Each row of a before or after table is a point. The points were changed in one or more steps. Then noise was added and the rows were shuffled. The steps act on how far a point lies along the listed directions, d1 being the first. What was done? A step turns or swaps two directions, mirrors them in a line or flattens them onto one, adds a multiple of one to another, or multiplies one. Angles are multiples of 10 degrees, from the lower direction toward the higher: turns from -170 to 170, lines from 10 to 170 but not 90. Use the fewest steps. Two steps may share a direction if one is a turn and the other turns, adds or multiplies; they go together, in the order done. Otherwise the lowest direction goes first.

Directions:
(1): [ 0.95 -0.47  2.20]
(2): [ 1.73 -1.37 -1.04]
(3): [-1.43 -1.96  0.20]
Before, 13 rows:
[[ 0.49 -0.13 -0.32]
 [-0.22  0.02 -0.02]
 [ 0.82 -0.12 -0.01]
 [ 0.07  0.51  0.26]
 [-0.12  0.79 -0.19]
 [-0.02  0.51  0.15]
 [ 0.15 -0.02 -0.22]
 [ 0.13 -0.65 -0.25]
 [ 0.27  1.00  0.85]
 [ 0.19  0.07  0.90]
 [-0.27  0.10  0.09]
 [-0.29  0.99 -0.25]
 [-0.20 -0.29  0.31]]
After, 13 rows:
[[ 0.06  0.84 -0.44]
 [ 0.01 -0.01 -0.03]
 [ 0.19  0.47  0.08]
 [ 0.24  0.44  0.20]
 [-0.05 -0.04 -0.14]
 [ 0.01 -0.33  0.20]
 [ 0.39  0.00  0.80]
 [-0.20 -0.55 -0.08]
 [ 0.09  0.74 -0.30]
 [ 0.61  0.90  0.65]
 [ 0.20  0.06  0.31]
 [-0.02  0.00 -0.05]
 [-0.05  0.01 -0.13]]
Steps: flatten d2 and d3 onto the line at 70 degrees

Directions:
(1): [-0.40 -0.36 -1.08 -0.46  0.60  3.57  0.92 -0.49]
(2): [ 1.74 -1.28  0.28  2.22  1.15  0.78 -1.21  1.66]
Before (14 x 8):
[[-0.05  0.13 -0.05 -0.15  0.05  0.21  0.07  0.26]
 [ 0.55 -0.23  0.53  0.59  0.23 -1.15 -0.54  0.52]
 [-0.27 -0.22  0.18 -0.19 -0.03  0.12  0.23 -0.01]
 [ 0.16  0.00  0.28 -0.05 -0.22  0.02  0.13  0.01]
 [ 0.41 -0.46  0.10  0.57  0.21 -0.11 -0.28  0.57]
 [ 1.09 -0.12  0.47  0.92  0.27 -0.61 -0.95  0.87]
 [-0.35  0.05 -0.54 -0.20  0.06  1.10  0.41 -0.20]
 [ 0.24 -0.29 -0.43  0.16  0.35  1.36  0.01  0.23]
 [-0.04  0.06 -0.28 -0.27 -0.22 -0.49  0.32 -0.32]
 [-0.17 -0.31 -0.46 -0.22 -0.05  0.68  0.38 -0.03]
 [ 0.59 -0.18  0.24  0.77  0.15 -0.06 -0.45  0.40]
 [ 0.18 -0.32 -0.44  0.28  0.36  1.21  0.41  0.07]
 [-0.33 -0.09 -0.24 -0.63 -0.13  0.73  0.29 -0.38]
 [-0.53  0.15 -0.12 -0.56 -0.14  0.16  0.48 -0.33]]
After (14 x 8):
[[ 0.38 -0.48 -0.02  0.49  0.30  0.36 -0.15  0.49]
 [-0.45  0.10 -0.12 -0.80 -0.33  0.30  0.32 -0.48]
 [-0.27 -0.19  0.20 -0.20 -0.08  0.03  0.24 -0.02]
 [-0.13 -0.04 -0.52 -0.33  0.15  1.37  0.28 -0.10]
 [ 0.74 -0.48  0.36  0.84  0.50 -0.45 -0.57  0.69]
 [ 0.57 -0.21  0.06  0.72  0.25  0.49 -0.31  0.31]
 [-0.50  0.21 -0.02 -0.55 -0.25 -0.32  0.38 -0.31]
 [ 0.05  0.02 -0.18 -0.13 -0.19 -0.65  0.20 -0.22]
 [-0.32 -0.16 -0.44 -0.42 -0.18  0.43  0.47 -0.14]
 [-0.14 -0.10 -0.53 -0.15  0.18  1.15  0.67 -0.24]
 [ 0.18 -0.02  0.25 -0.03 -0.21  0.02  0.09  0.03]
 [-0.08  0.17 -0.08 -0.23  0.03  0.18  0.10  0.22]
 [ 1.14 -0.32  0.21  1.00  0.53  0.33 -0.82  0.90]
 [-0.61  0.28 -0.50 -0.51 -0.16  0.71  0.51 -0.45]]
Steps: turn d1 and d2 by -30 degrees

Directions:
(1): [-0.92 -1.93 -0.65  0.62  0.84 -1.56  2.02 -1.66 -2.37 -1.46  0.39  0.68]
(2): [ 0.15 -0.65  2.47  0.46 -1.29 -1.10  2.31  0.91  1.10  1.54  1.96  0.72]
(3): [ 1.31  2.56 -0.12  0.92 -0.67  0.28 -0.43 -2.14 -0.08 -1.26  2.52  1.18]
Before:
[[ 0.04  0.05  0.31  0.66 -0.06 -0.58  0.60 -0.75 -0.78 -0.64  0.63  0.44]
 [ 0.02 -0.14 -0.18  0.26  0.21 -0.28  0.32 -0.89 -0.76 -0.69  0.24  0.42]
 [-0.20 -0.37  0.00 -0.06  0.06 -0.24 -0.10  0.10  0.04 -0.10 -0.08  0.05]
 [ 0.64  1.31 -0.39  0.31 -0.02  0.71 -0.58 -0.40  0.29 -0.53  0.28  0.04]
 [-0.04 -0.07 -0.12  0.12  0.10  0.01 -0.45 -0.16 -0.27 -0.18  0.02 -0.26]
 [ 0.62  0.47 -0.05  0.29 -0.26 -0.18  0.39 -0.44  0.01 -0.09  0.83  0.55]
 [ 0.29  0.21  0.11  0.19 -0.09 -0.44  0.83 -0.59 -0.24 -0.09  0.54 -0.01]
 [ 0.15  0.02  1.11  0.46 -0.69 -0.50  0.96  0.30  0.42  0.87  0.96  0.44]
 [-0.54 -1.19 -0.56 -0.17  0.56 -0.15  0.26  0.03 -0.81 -0.11 -0.48 -0.22]
 [-0.02 -0.55  0.43  0.48  0.11 -0.61  0.84 -0.12 -0.45 -0.31  0.22  0.18]
 [-0.24 -1.43  0.23  0.29  0.14 -0.90  1.26 -0.49 -0.70 -0.24  0.59  0.30]]
After, 11 rows:
[[ 0.00 -0.72  0.98  0.61 -0.17 -0.87  1.39  0.12 -0.19  0.05  0.67  0.32]
 [ 0.33  0.11  0.57  0.21 -0.32 -0.65  1.25 -0.39 -0.07  0.20  0.92  0.10]
 [ 0.23 -0.45  2.79  0.79 -1.56 -1.23  2.57  0.92  1.23  1.92  2.30  0.94]
 [-0.22 -0.35  0.01 -0.08  0.10 -0.23 -0.10  0.11  0.05 -0.08 -0.11  0.06]
 [ 0.06 -0.04  0.63  0.70 -0.26 -0.72  0.92 -0.61 -0.62 -0.41  0.93  0.56]
 [-0.54 -1.08 -0.98 -0.21  0.80  0.03 -0.08 -0.13 -1.02 -0.41 -0.84 -0.40]
 [ 0.60  1.46 -0.98  0.16  0.32  0.95 -1.19 -0.59 -0.01 -0.95 -0.24 -0.14]
 [-0.22 -1.64  1.01  0.44 -0.28 -1.26  1.98 -0.20 -0.34  0.27  1.19  0.54]
 [ 0.02 -0.09 -0.43  0.25  0.31 -0.17  0.11 -0.95 -0.89 -0.80  0.05  0.35]
 [-0.09  0.06 -0.45  0.08  0.27  0.15 -0.77 -0.26 -0.41 -0.39 -0.26 -0.34]
 [ 0.65  0.35  0.39  0.35 -0.44 -0.40  0.78 -0.28  0.19  0.19  1.19  0.67]]
Steps: multiply d2 by 2.5

Directions:
(1): [ 0.72  1.09  0.58  0.34  3.47  0.70 -0.13  0.32 -0.08 -1.87  1.12  0.32
 -2.02  0.10 -3.04  0.88  1.16 -1.43 -0.95 -1.24]
(2): [ 1.19 -1.78 -0.29 -2.37  1.58 -1.20 -0.40  0.58 -0.42  0.00 -3.02  1.78
 -0.83  0.65  0.64  2.26 -0.39 -0.95  2.09  0.60]
(3): [-0.18 -0.03 -0.84 -1.21 -1.59  1.37 -0.85  1.14 -0.66  1.91  0.03 -0.52
 -2.63  3.76 -0.47 -0.96  1.69  0.44  0.25 -1.15]
(4): [-2.26 -0.76  3.58 -1.10  1.24  0.98 -0.40  1.39  0.30  1.86  0.54 -0.09
  2.17 -0.06 -0.31 -0.94  0.67 -1.65  1.48 -0.57]
Before:
[[-0.03  0.34  0.43  0.53  1.02  0.00  0.15  0.06  0.01 -0.67  0.64  0.08
   0.18 -1.08 -0.44  0.22 -0.25 -0.21  0.02  0.14]
 [ 0.88  0.03 -0.52  0.53  1.13 -1.14  0.37 -0.72  0.08 -1.60 -0.29  0.56
  -0.11 -1.42 -0.10  1.10 -0.47  0.11 -0.56  0.32]
 [-0.26 -0.09  0.01  0.14 -0.37  0.23 -0.27  0.00  0.10  0.11  0.96 -0.43
  -0.08  0.24 -0.05 -0.14  0.14  0.33 -0.21 -0.26]
 [-0.52 -0.40  0.94  0.24  0.02 -0.04 -0.08 -0.08  0.31  0.00  0.34 -0.21
   0.98 -0.65 -0.03 -0.31 -0.16 -0.33  0.25  0.12]
 [ 0.01 -0.05  0.54 -0.16  0.66 -0.01 -0.05  0.42 -0.11  0.05  0.09  0.36
  -0.06  0.04 -0.25  0.11  0.25 -0.47  0.13 -0.39]
 [ 1.05 -0.15 -1.01 -0.41 -0.17 -0.30 -0.18 -0.30 -0.03 -0.30 -0.81  0.14
  -0.47  0.28  0.68  0.71 -0.16  0.33  0.28  0.24]
 [-0.59  0.62  1.32  0.88  0.63  0.57 -0.23  0.16  0.10 -0.42  1.03 -0.40
   0.24 -0.47 -0.93 -0.35  0.38 -0.59 -0.38 -0.32]
 [-0.16 -0.13 -0.24 -0.31 -0.77 -0.14 -0.10  0.09 -0.22  0.26 -0.26  0.02
   0.24  0.36  0.58  0.00 -0.08  0.06  0.38  0.05]
 [ 0.43  0.25 -0.38  0.63 -0.07 -0.28  0.41 -0.40  0.13 -0.85  0.22 -0.14
   0.24 -0.73  0.38  0.48 -0.35  0.17 -0.02  0.55]
 [ 0.30  0.40 -0.53  0.76 -0.49  0.34  0.06 -0.31  0.07 -0.37  0.31 -0.35
   0.21 -0.54  0.39 -0.36 -0.60  0.27 -0.41  0.37]
 [ 0.09  0.64  0.20  0.55  0.36  0.49  0.25 -0.07  0.21 -0.42  0.92 -0.49
   0.27 -0.46 -0.69 -0.20 -0.03 -0.01 -0.69 -0.41]
 [ 0.41  0.17 -0.55  0.39 -0.22  0.02 -0.11 -0.70 -0.10 -0.66  0.65 -0.46
  -0.82 -0.21 -0.30 -0.24  0.12  0.41 -0.57 -0.13]]
After:
[[-0.18 -0.16 -0.22 -0.30 -0.77 -0.13 -0.15  0.10 -0.18  0.30 -0.26  0.00
   0.25  0.34  0.57 -0.03 -0.06  0.04  0.38  0.04]
 [-0.25 -0.12  0.00  0.16 -0.36  0.24 -0.24  0.00  0.11  0.12  0.94 -0.41
  -0.09  0.22 -0.04 -0.10  0.13  0.29 -0.21 -0.27]
 [-0.42 -0.57  0.91 -0.01  0.17 -0.14 -0.12 -0.06  0.24  0.01  0.04 -0.03
   0.87 -0.54  0.03 -0.05 -0.23 -0.41  0.46  0.16]
 [ 0.69  0.31 -0.45  0.84  0.90 -0.96  0.42 -0.81  0.13 -1.62  0.13  0.29
  -0.01 -1.47 -0.15  0.77 -0.45  0.25 -0.83  0.25]
 [ 0.01  0.33  0.42  0.48  1.08 -0.03  0.17  0.04  0.00 -0.69  0.56  0.12
   0.15 -1.07 -0.46  0.31 -0.28 -0.24  0.07  0.15]
 [ 0.29  0.32 -0.52  0.63 -0.39  0.16 -0.08 -0.76 -0.06 -0.68  0.98 -0.65
  -0.73 -0.28 -0.36 -0.54  0.12  0.50 -0.79 -0.19]
 [ 0.91  0.05 -1.00 -0.09 -0.36 -0.14 -0.15 -0.38  0.01 -0.31 -0.46 -0.05
  -0.39  0.23  0.58  0.45 -0.13  0.45  0.03  0.18]
 [ 0.10  0.60  0.22  0.56  0.35  0.46  0.24 -0.07  0.21 -0.43  0.93 -0.50
   0.24 -0.44 -0.70 -0.19 -0.06 -0.01 -0.71 -0.43]
 [ 0.09 -0.16  0.55 -0.33  0.75 -0.10 -0.09  0.42 -0.09  0.04 -0.05  0.48
  -0.13  0.08 -0.24  0.25  0.26 -0.54  0.27 -0.36]
 [-0.48  0.44  1.33  0.65  0.76  0.44 -0.27  0.24  0.07 -0.42  0.77 -0.22
   0.14 -0.41 -0.87 -0.11  0.36 -0.67 -0.15 -0.22]
 [ 0.19  0.53 -0.50  0.90 -0.62  0.44  0.06 -0.38  0.12 -0.32  0.55 -0.47
   0.25 -0.55  0.35 -0.52 -0.60  0.36 -0.56  0.36]
 [ 0.33  0.38 -0.35  0.80 -0.22 -0.14  0.42 -0.46  0.18 -0.84  0.45 -0.28
   0.29 -0.79  0.34  0.30 -0.34  0.21 -0.24  0.52]]
Steps: add 0.5 times d4 to d2

Directions:
(1): [ 2.57 -0.83  0.21  2.14  0.35  0.57 -1.33  0.66 -1.21 -2.87 -1.51 -2.09
 -0.97 -1.18  1.55 -1.14  1.18  1.15  0.14 -0.07  2.71  1.54 -1.57 -0.88
 -0.13 -3.08  0.33 -1.37 -1.76 -0.12  1.55 -0.83 -0.03  0.22  3.06  1.02
  1.69 -0.39  0.12 -0.25  0.16  2.13 -1.02  1.85 -0.08  0.72  1.01 -0.73]
(2): [-1.04 -2.13  0.15  3.23 -0.76  0.14 -0.05  0.59 -2.04 -0.62  0.48 -1.70
 -0.19  2.53  2.71 -1.51 -0.66 -2.35  2.96  0.13 -0.72 -2.22  0.47 -1.16
 -0.41 -0.91 -1.28  2.18 -0.81 -0.79 -2.05  0.66 -0.32  0.24 -0.99  0.64
  1.15 -0.38  0.32 -0.08 -2.38  0.28  2.14 -0.52 -1.04 -0.11 -1.24  1.71]
(3): [-3.02 -1.15  1.21 -0.19 -2.19 -0.27  1.36 -0.53 -2.22 -2.21  0.52 -0.67
  0.22 -0.92  1.60  0.96  0.39  0.09 -0.74  0.58  0.42  1.71  2.43 -0.56
  2.04  1.14 -1.35 -1.20 -0.27  3.09  1.01  0.41  1.71 -1.01 -0.92 -1.70
 -0.69  1.13  0.43  0.25 -0.76  1.47 -3.20 -0.71 -1.38  2.10 -1.12  0.69]
Before, 8 rows:
[[-0.11 -0.04 -0.10  0.16  0.17  0.15 -0.03  0.07  0.09  0.05 -0.24 -0.16
  -0.15  0.74  0.05 -0.25 -0.04 -0.36  0.65 -0.24 -0.67 -0.86 -0.33  0.01
   0.02  0.05 -0.14  0.44  0.23 -0.81 -0.57  0.09 -0.06  0.27 -0.67  0.18
   0.06 -0.31 -0.08  0.18 -0.10 -0.21  0.58 -0.02  0.30 -0.23 -0.09  0.43]
 [ 1.00  0.26 -0.09  0.18  0.22 -0.19 -0.50  0.19  0.12 -0.11 -0.35 -0.07
   0.16 -0.13  0.04 -0.28  0.39  0.20 -0.38  0.20  0.40  0.40 -0.44 -0.09
  -0.06 -0.54  0.12 -0.21 -0.21 -0.20  0.12 -0.25 -0.15 -0.01  0.63  0.24
   0.05 -0.08 -0.02 -0.19  0.15  0.24 -0.07  0.28  0.40 -0.46  0.46 -0.55]
 [-0.25 -0.42 -0.12  0.25 -0.02 -0.09 -0.26  0.07  0.12  0.70  0.14  0.25
  -0.05  0.40 -0.37 -0.37 -0.20 -0.66  0.31  0.07 -0.43 -0.69  0.05  0.05
  -0.50  0.07 -0.20  0.99  0.24 -0.48 -0.40  0.44 -0.30  0.15 -0.75 -0.06
   0.17  0.01  0.16  0.00 -0.33 -0.65  0.73 -0.09 -0.23 -0.57  0.01  0.13]
 [ 1.04  0.20 -0.25  0.46  0.29 -0.22 -0.30 -0.01  0.19  0.01 -0.31  0.00
  -0.33 -0.13 -0.38 -0.28  0.10  0.17  0.13  0.31  0.32 -0.03 -0.77  0.31
  -0.12 -0.65  0.54  0.04 -0.18 -0.69  0.30 -0.13 -0.28  0.14  0.92  0.90
   0.23 -0.63 -0.31 -0.38  0.42 -0.02  0.16  0.60  0.41 -0.31  0.64 -0.45]
 [-0.65  0.01  0.40 -0.06 -0.41 -0.04  0.33 -0.16 -0.01 -0.06  0.30  0.19
   0.13 -0.15 -0.09  0.38  0.26 -0.12 -0.12 -0.27  0.02  0.25  0.27 -0.03
   0.34  0.54 -0.30  0.04 -0.03  0.53  0.28  0.09  0.17 -0.32 -0.11 -0.41
   0.01  0.27 -0.05  0.19  0.04 -0.03 -0.32 -0.22  0.05  0.22 -0.33 -0.02]
 [-0.49 -0.34  0.25  0.47 -0.87 -0.15  0.38 -0.42 -1.16 -1.42  0.00 -0.52
  -0.24 -0.25  0.89  0.32  0.39  0.30 -0.28  0.25  0.79  1.17  0.55 -0.35
   0.67 -0.53 -0.30 -0.96 -0.19  0.91  0.60 -0.19  0.75 -0.25  0.31 -0.28
   0.04  0.52  0.30  0.05 -0.10  0.90 -1.03 -0.03 -0.36  0.83 -0.31  0.30]
 [-1.01 -0.30  0.20  0.26 -0.50 -0.02  0.69 -0.13 -0.48  0.32  0.52 -0.04
  -0.03  0.56  0.24 -0.23 -0.16 -0.53  0.39 -0.11 -0.65 -0.47  0.62 -0.15
   0.24  0.46 -0.47  0.41 -0.05  0.37 -0.50  0.41  0.38 -0.09 -0.57 -0.26
  -0.12  0.33  0.18  0.14 -0.65 -0.10  0.28 -0.40 -0.33  0.23 -0.66  0.37]
 [-0.24 -0.05  0.47 -0.21 -0.57 -0.05  0.10  0.07 -0.81 -1.11 -0.43 -0.09
   0.13 -0.92  0.31  0.54  0.41  0.77 -1.15  0.21  0.75  1.44  0.46 -0.12
   1.18  0.20 -0.13 -1.17  0.06  1.37  1.06 -0.35  0.78 -0.43  0.30 -0.59
  -0.31  0.22 -0.05  0.06  0.00  0.85 -1.92  0.05 -0.06  0.79  0.00  0.04]]
After:
[[ 1.13  0.65 -0.39 -0.41  0.82  0.22 -0.48  0.10  0.96  0.25 -0.63  0.17
  -0.33 -0.08 -0.83 -0.17  0.28  0.58 -0.07 -0.49 -0.15 -0.39 -1.12  0.27
  -0.30 -0.26  0.49 -0.17  0.28 -1.09  0.10 -0.36 -0.32  0.38  0.25  0.44
   0.13 -0.48 -0.23  0.12  0.80 -0.23  0.30  0.50  0.83 -0.40  0.61 -0.35]
 [ 1.18  0.27 -0.32 -0.12  0.64  0.03 -0.85  0.19  0.74  0.46 -0.51  0.37
  -0.27 -0.58 -1.16 -0.33  0.24  0.35 -0.38 -0.13  0.37  0.16 -0.84  0.26
  -0.82 -0.70  0.58  0.18  0.12 -0.75  0.46 -0.01 -0.46  0.28  0.56  0.42
   0.31 -0.14  0.04 -0.17  0.63 -0.37  0.34  0.65  0.34 -0.74  0.83 -0.81]
 [-3.08 -0.75  0.83 -0.31 -2.21 -0.58  1.60 -0.96 -2.02 -1.47  0.86 -0.14
   0.27 -0.17  1.25  1.16  0.13 -0.23 -0.55  0.56 -0.03  1.31  2.41 -0.45
   1.72  1.18 -1.10 -0.96  0.28  2.55  0.49  0.38  1.66 -0.81 -1.30 -1.65
  -0.96  1.22  0.46  0.22 -0.72  0.83 -2.19 -1.10 -0.99  1.65 -1.28  1.05]
 [ 0.98  0.50 -0.69  0.23  0.69 -0.28 -0.25  0.05  0.96  1.63  0.06  0.61
  -0.20  0.91 -0.99 -0.54 -0.50 -0.53  0.69  0.19 -0.73 -1.33 -0.91  0.65
  -0.77 -0.16  0.62  1.10  0.31 -1.72 -0.65  0.10 -0.88  0.45  0.06  1.12
   0.07 -1.03 -0.41 -0.35  0.29 -1.13  1.74  0.14  0.76 -1.14  0.51 -0.24]
 [-1.00 -0.47  0.71  0.47 -0.82  0.02  0.37 -0.18 -0.70 -0.83  0.18 -0.39
   0.08 -0.38  0.60  0.32  0.47 -0.09 -0.13 -0.19  0.46  0.67  0.55 -0.27
   0.64  0.28 -0.59 -0.28 -0.32  1.18  0.60  0.17  0.48 -0.49  0.08 -0.54
   0.20  0.39  0.10  0.18 -0.14  0.58 -1.00 -0.19 -0.29  0.79 -0.57  0.12]
 [ 0.54  0.28 -0.35  0.16  0.33 -0.25 -0.19  0.22  0.44  0.98  0.09  0.26
   0.46  0.80 -0.16 -0.34 -0.08 -0.50  0.22  0.18 -0.50 -0.68 -0.24  0.08
  -0.51  0.05  0.00  0.71  0.19 -0.81 -0.77  0.07 -0.44  0.14 -0.31  0.38
  -0.10 -0.17 -0.04 -0.21 -0.30 -0.43  1.10 -0.24  0.44 -1.00  0.14 -0.10]
 [-3.12 -1.39  1.11  0.57 -2.31 -0.30  1.30 -0.13 -2.63 -1.82  0.55 -0.61
   0.38  0.05  1.95  0.68 -0.04 -0.66 -0.29  0.62 -0.10  0.93  2.54 -0.70
   2.13  1.35 -1.61 -0.47  0.08  2.83  0.16  0.41  1.63 -0.99 -1.52 -1.56
  -0.65  0.73  0.32  0.21 -1.60  1.15 -2.36 -1.15 -1.28  1.70 -1.49  1.41]
 [-0.43  0.12  0.47 -0.36 -0.55  0.04  0.56 -0.29 -0.53 -0.73 -0.06 -0.14
  -0.16 -0.89  0.03  0.26  0.65  0.86 -0.81 -0.07  0.53  1.16  0.45 -0.01
   0.72  0.06 -0.12 -1.08 -0.37  1.30  0.87 -0.08  0.87 -0.30  0.54 -0.42
  -0.13  0.55  0.18  0.12  0.23  0.69 -1.39  0.19 -0.29  0.86 -0.04 -0.33]]
Steps: turn d1 and d2 by 170 degrees; multiply d3 by 2.5
